Each row of a before or after table is a point. One or more steps were done to the points. Then noise was added and the rows were shuffled. The steps act on how far a point lies along the listed directions, d1 being the first. Write out the steps. A step turns or swaps two directions, mirrors them in a line or flattens them onto one, adds a multiple of one to another, or multiplies one. Angles are multiples of 10 degrees, from the lower direction toward the higher: turns from -170 to 170, lines from 10 to 170 but not 90. Use the fewest steps. Two steps may share a direction if one is a turn and the other turns, adds or multiplies; they go together, in the order done. Otherwise the lowest direction goes first.
In the rows, 128 means zero.

Directions:
(1): [178 116]
(2): [116  78]
Before:
[[117 155]
 [ 82  98]
 [114 121]
 [153 166]
 [101 107]
 [113  86]
 [142  78]
 [128  81]
 [186 116]
 [234 162]
 [129 148]
 [ 86 109]
 [115  91]]
After:
[[ 72 229]
 [176 134]
 [ 82 140]
 [175 119]
 [139 112]
 [112 127]
 [101 108]
 [166  89]
 [157  89]
 [162 119]
 [133 186]
 [150 106]
 [171 152]]
Steps: turn d1 and d2 by -100 degrees

Directions:
(1): [148 115 103 192]
(2): [187 129 169 126]
Before:
[[206 116 185 138]
 [114 121 129 112]
 [ 85 137  94 130]
 [185 113 183 134]
 [199 132 192  94]
 [198 116 144 151]
 [203 111 155 134]
 [ 95 113 106 112]
 [ 94 127 135  93]
 [171 116 129 163]
 [210 142 148 146]]
After (11 x 4):
[[196 153 167  94]
 [190 126 165 108]
 [ 82 123 113 115]
 [148 141 188  48]
 [179 122 152 134]
 [185 120 170  85]
 [177 128 199  81]
 [108 120 119 124]
 [105 131  89 160]
 [103 107  98 136]
 [158 121 193  89]]
Steps: turn d1 and d2 by 40 degrees

Directions:
(1): [173 126 110 128 190 130 178  94  84]
(2): [191 103 155 174 106 116 156 130 182]
(3): [146 124  64 117 100  50 117 116 125]
(4): [163 147 117  95 119 168  84  61 159]
(5): [132 191 175 166 105  98 117  97  88]
Before:
[[142 153  93  81 168 115 116  69  52]
 [154 104 118 110 127 137 117 108 179]
 [131 105 130 152 111  94 143 142 116]
 [148 107 115 167  93 120 110 136 164]
 [204  79 127 153  72  65 124 135 229]
 [144 150 190 148 125 140 115 106 142]
 [178 103 107  91 163 190 100  99 189]
 [185 120 105  99 145 149 138  84 109]
 [139  95 134 182 116 113 188 172 104]
 [172 147 104 144 133  88 151  97  85]
 [169  63  86 145 127  91 173 128 152]
 [137 113  83  73 146 147 127 104 115]]
After, 12 rows:
[[207  65  90 135  62  39 127 139 233]
 [165  57  72 135 124  86 175 133 161]
 [147 157 195 150 121 143 110 106 136]
 [186 115 100  99 147 152 137  85 109]
 [143  95 140 181 118 111 191 171 101]
 [167 110 150 103 178 242 100 103 189]
 [132 107  91  72 152 158 128 103 118]
 [182 134  54 128 122  41 141  96  92]
 [134 101 112 150 104  82 136 140 120]
 [148 102 105 163  92 116 110 136 165]
 [151 105 130 111 134 149 118 114 179]
 [144 147  54  71 160  88 111  70  59]]
Steps: turn d3 and d5 by -20 degrees; multiply d3 by 2
